Rows are points. A path goes straight from each point to the next, and from the last back to the first. The post is the endless flat space through its rows: a point in 2 columns, a line in 3, a plane in 4, and so on, so that a path can go around it. Count how often the path circles the post. Going back the other way cancels.
In the rows, 128 means zero.

Post (1 x 2):
[[126 147]]
Path (31 x 2):
[[ 76 142]
 [ 95 104]
 [138 116]
 [112 131]
 [ 98 102]
 [140  94]
 [159 158]
 [134 187]
 [ 91 176]
 [108 144]
 [128 117]
 [138 136]
 [138 160]
 [126 176]
 [ 84 174]
 [143 203]
 [165 166]
 [158 151]
 [160 191]
 [ 95 187]
 [ 86 135]
 [114 111]
 [147 134]
 [141 154]
 [137 201]
 [110 155]
 [ 87 123]
 [133 114]
 [171 136]
 [141 169]
 [112 198]]
Times around: 4

Post (7 x 8):
[[145 133  99 165 100 130 128 102]
 [167 110  96 142 127 163 137 155]
 [134 115 113 160  72 110  91 114]
 [100 121 138 168 136 151  98 114]
 [146 139 116 110 119 124 100 108]
 [110 147 153 121 159 115 124 134]
 [166 103 164 107 165 115 142 120]]
Path (24 x 8):
[[105  98 115 153  93 153  78 127]
 [150 112  81 116 143 121 113 143]
 [171 167  35 181  85 104 146 144]
 [153 117 173 149  89 136  68  65]
 [118 114 170 125 147 155  94  89]
 [170 149 101  84 175 105 198 170]
 [144 108 149 123 171 141  99 113]
 [135 149 146 150 118 108  90  81]
 [170 119 115 153  75 142 140  87]
 [155 153 109  93  92  68 155 115]
 [132 139  72 168  84 111 114 117]
 [136 106 107 225  89 150  79  82]
 [127 173 157 135 127  82 101  99]
 [159  82  99 214  85 136 104  98]
 [165 122 129 128  71 128  78  76]
 [134 155 111 125  63  76 125  48]
 [109 106  59 179 101 131 149 179]
 [129 103 125 183 134 144 109 109]
 [182 125 131 121 144 146 147 139]
 [148 104 154 123 155 151 146 147]
 [135 109  50 172  99 155 149 127]
 [104  89 162  95 199 101 100 179]
 [188 140 165  46 182 109 123 126]
 [127 137 166 126 122 144  78  70]]
Times around: 5

Post (13 x 14):
[[148 123 120 148 104 105 129 137 125 133 132 113 104  74]
 [120 174 127 154 148 135 144 112 125 104 132 123 108 146]
 [111 148 166 149 126 117 106  85 114 152 151 108 135  99]
 [120 159 119 105  95 137  99 117 132 101 148 158 105 104]
 [132 123 125 133  98 123 139  85 100 123 114 130 124 130]
 [139  79  82  42 225 175  94  84 150  25 138 152 174 198]
 [126 103 119 138  92 160 104 108  83 138 172 142  86 100]
 [122 144 157 130 151 156 130  93  88 148 121  84 132 109]
 [173  95 157 129  81 132 119 118  97 143 125  97  87 137]
 [ 68 156 134 148 178  98 170 181 116 123 111 101 108 134]
 [117 122 132 127 149 103 150 114 122 136 141 127  76 109]
 [122 135 130 111 128 120 148 104 100 117 164  87  98 147]
 [128 142 114 113 146 154 176 139 130 130 152 152 130 161]]
Path (25 x 14):
[[115 137 129 139 120 140 114 102  74  99 117 117  94 105]
 [139 133 108 113 136  86  44  61 128  48  91 127 151 109]
 [ 98 145 144 128 169 148 124 112 100 137 165 145 140 102]
 [ 88 178 144 152 139 121 174  71 137  92 151 129 135 170]
 [ 86 195  87 103 146 104 153  43 139  80 150 136 121 106]
 [130 135  81 141  77 177 130 156 115 140 106 155 181 122]
 [ 98 101 110  71 143 194 177 111  87 117 131 101 142 151]
 [103 142 146  92 160  97 174  96 127 130 175  83  76  98]
 [131 172  82 154  99 164 165 143 138 123 145 149 115 133]
 [131 134 123 142  94  82  95  50 122 109 119 102 114 101]
 [135 139  76 128 120 190 123  95 155  78  73 197 166 124]
 [105 139 133 100 201 117 119 106 134 139 158 113 134 102]
 [109 110 119 188 124 115 171 146  68 165 147 106 151 110]
 [128 115 158 155 139 123 173 139 126 149 153 108 138 115]
 [128 101 151  96 100 115  41  58 136 139 238 124  71  56]
 [155  69 112 152 105 167  82 102 121 102  79 127 131 114]
 [ 68 118 129 164 185 123 153 132  90 150 197  90 100 159]
 [ 11 150 108  96 219 129 149  85  80 114 165  49 116 137]
 [106 108 183 112 186 146 156 137 127 152 109  65 132 133]
 [ 96 213 126 158  83  75 174  94 130 116 148 145 137  77]
 [129 157 129  87  89 135 151  99 132  77 175 128 110 186]
 [108 114 131 113 138 119 119 153  78 134 147 134 105  64]
 [172  48 140 163  94 120 138 147  61 211  98  77 114  91]
 [ 81 152  91  42 159 130  93 134 147  54 159 116 140 139]
 [153  87 150 171  51  99 166 137 116 149 123 111 100  91]]
Times around: 0

Post (17 x 18):
[[154 148 123 197 133 158 114 150 117 121 127 128  97 151 139 112 175 135]
 [119 150 108  76 120 121  97 121 101 124 128 158 134 162 127 135 104 126]
 [ 79 144 195  95 146  65 144 106 133  76 129 118 146 141 139  95 151 111]
 [172 136 122 170 128 141 151 160 116 123 135 189 127 107 114 133 145 126]
 [ 95 135 124 155 147 105 107 131  82 173 102 110  97  81 124  88 104  94]
 [ 65 144 128 105 152 119 153 124 188 136 158 130 151 146 123 163 146 167]
 [142 159 110 159 105 104 139 109 115 105  98 126 130 162 122  84 132 113]
 [111 157 111 103 137 180 131 119 167  63 172 179 177 178 157 141 149 118]
 [ 85 110 145 130 123  83 177 100 101  96 151  74  84 119 132 123 103 115]
 [ 83 141  79 166 119 151 163 162  86 134 113 170 135 150  76 175 107 141]
 [155 117 114 156 118 129 127 137  52 161 130 151 143 105 143 116  94 154]
 [186 105 107 139 201 184 103 112  86  23 106 163  96 160 145  69 124 113]
 [128 149 134 136 133  96 141 133  93 158  99  72 140  91 139 137 117 106]
 [128 190 122 162 128 101 151 150  86 177 126  82 124 110  88 124  97 137]
 [131  90 152 138 141 128 122 154  93 109 109  90 138 112 112  69 146 114]
 [104 185 142 116  54 116 141 128 123 191 144 139 136  61 138 173  88 195]
 [ 90 109 150 167 123 125 192 136  83 149  95 118  73 162  89 124  81 118]]
Path (30 x 18):
[[100 129 172 185  66 174 133 152  55 106 128 162 126 135 110 116  95 141]
 [ 88 188 175 147 113 119 191 130 126  69 103 140 153 181  36 134 134 132]
 [111 161 189 149 155 104 123 142 111 123 145 104 169  99 100 101 134  82]
 [111 110 131 134 100 114 128 134  89 108 129 104 119  46 152 142 111 124]
 [ 52 139 130 181 118 113 158 157 143 156 146 156  80 118 121 109 108 199]
 [ 75 159 132 196 185 149 137 130 113 126  85  84  50  57 119  62 119 115]
 [109 192 113 149 123 156 146  24 136  71  63 124  47  54 164  92 101  84]
 [113 130 137 139  77 114 118 158  94 176 156  73 149  88  90 146 140 164]
 [114 102 165 121 100 148  97 125 130 157 140 123  99 123 117 114  89 131]
 [110 218 158 154 142 106 144 132 136 222 135  60 145 136  74 158 146 175]
 [129 142 143 117  65 174 149 106 105 148 107 190 156 239  81 131 122 164]
 [143 124 107 176 153 139 131 129 120 144 169 138 123 113 117  93 113 144]
 [149 111 142 150 150 156 130 141 133 129 137 152 132 158  95 137 181 107]
 [151 201 111 123  78 113  98  98  78 136 140 100  89 121 156 149 140  98]
 [ 67 137 134 204 129 102 146 129 136 150 129 118 179 101  97 166 186 182]
 [146 176 143 120 188  63 107 102 135 175 114  71 169 109 111 125 155 101]
 [143 133 179 148 127 118  87 166 104 143  64 104 122  70  92 130 128 133]
 [137 110 167 181 191 160 139 176 119 104 122 136 122 196 121  59 113 114]
 [100 157 135 105 133 166 150 157 109 142 136 101 113 142 148 111 101 108]
 [ 94 170 184  57 130  79 111  98 138 136 117  52 125 131 165 125 176 142]
 [141 110 100  96 126 155 131  81  75  80 132 163 104  89 127 134  80 144]
 [164 112 134 148  98 106 156 139 121 159 105 109 146 129 105 134 109 147]
 [ 76 159 132 160 156 139 135 158 150 133 136  87 157 146 105 168 154 203]
 [177 184 141 119 168 145  92 159 146 133 116 148 156 100 114 179 159 155]
 [162 153 106 180 203 155 163 144 115 123  81 115 155  98 128 175  69  82]
 [188  91  85 142 174 147 159 202 112 133  77 145 126 176  89 117 103 155]
 [124 179 156 139 186 166 139 163 122  69 176 148 108 144 157 109 199 107]
 [113 134 124 133 115 168 129  88  97 142  72  95  93  97 143  73 112 106]
 [164 180 148 187 141 134 129 118  77  92 150 155 138 153 154 103 136 121]
 [117 120 136 200 112 141 220 144  70  65 114 164 159 114  80 134  53 110]]
Times around: 3
